Rows are points. Two turns around zero, p and q, are shown by what they do to some points. Where does a point land after both, in the order given? Backwards means that the second turn is done in reverse. Each puzzle has new turns, and all numbers are rounded.

Turn p:
[-4.1 -4.9  1.7] -> [-4.3 -5.0 -0.5]
[-0.4  0.8 -0.5] -> [-0.3  0.9 -0.3]
[ 1.0 -2.2  1.9] -> [ 0.7 -2.7  1.3]
[ 1.8  1.1 -0.8] -> [ 1.9  1.2 -0.1]
[-0.3  3.6 -0.2] -> [-0.3  3.5  0.9]
[ 2.0  1.6 -2.1] -> [ 2.3  2.1 -1.2]
Turn q:
[2.2 1.7 0.5] -> [1.2 2.4 0.8]
[2.9 1.2 0.8] -> [2.0 2.3 1.1]
[-2.4 -3.1 -1.6] -> [-0.7 -3.7 -2.0]
[1.3 1.1 2.6] -> [0.5 1.3 2.8]
[-4.0 -1.0 -2.3] -> [-3.0 -2.4 -2.7]
Where do these land?
p, then q: [-2.1  1.2 -1.5] -> [-2.3  0.8 -1.5]
q, then p: [ 3.2  3.1 -0.9] -> [1.6 4.1 1.1]
q, then p backwards: [-0.3 -3.0  3.6] -> [ 1.4 -2.0  4.0]
p, then q: [-0.9 -1.3 -1.2] -> [-0.1 -0.9 -1.8]

Turn p:
[ 2.9  0.5 -1.0  2.9] -> [ 3.2  2.3 -1.4  0.7]
[ 1.4 -1.5 -0.8  0.9] -> [ 1.8 -0.6 -1.3  0.6]
[-4.4  1.6  3.4 -2.8] -> [-4.4 -1.1  4.4 -1.1]
[ 1.0  1.1 -1.4 -1.6] -> [-0.8  0.7 -1.6 -1.7]
[ 0.1 -0.9 -2.7  1.9] -> [ 0.6  0.5 -2.4  2.3]
[ 2.6 -2.4 -0.7  0.9] -> [ 3.0 -1.1 -1.8  0.2]
[-3.6  1.5  3.2 -2.3] -> [-3.5 -0.8  4.0 -1.1]
Turn q:
[ 3.1 -2.0 -2.3 -1.4] -> [ 2.3 -3.3 -1.0 -1.9]
[-4.6  0.4  0.0 -1.7] -> [-4.4  0.7 -1.8  1.1]
[ 2.1 -1.1  2.4 -0.9] -> [ 0.2 -1.1  2.9 -1.7]
[-0.7 -0.7 -0.6  4.1] -> [1.8 0.6 0.3 3.8]
[ 0.6  1.5 -2.9  3.8] -> [ 3.6  1.8 -2.0  2.3]
[-0.4  0.2  3.9 -2.6] -> [-3.1  0.3  2.8 -2.2]
[-0.1  1.7 -0.5 -1.2] -> [-0.4  1.1 -1.1 -1.4]
Where do these land?
q, then p: [0.9 0.7 1.1 2.2] -> [ 1.5  1.6  1.3 -1.0]
p, then q: [ 3.2 -3.2 -4.4 -2.7] -> [ 2.0 -4.3 -4.9 -0.5]
p, then q: [ 1.0  1.6 -2.1 -1.6] -> [-0.9  0.4 -3.0 -0.9]
p, then q: [ 1.7  0.7 -0.8 -2.0] -> [-0.8 -0.8 -1.9 -1.7]
p, then q: [-3.2  1.2  4.0  2.1] -> [-1.4  2.4  4.8  1.2]
p, then q: [-2.9 -0.5 -0.7  2.1] -> [0.7 1.4 0.9 3.2]
p, then q: [-0.7 -0.5  2.8 -0.1] -> [-1.0 -0.5  2.7 -0.2]
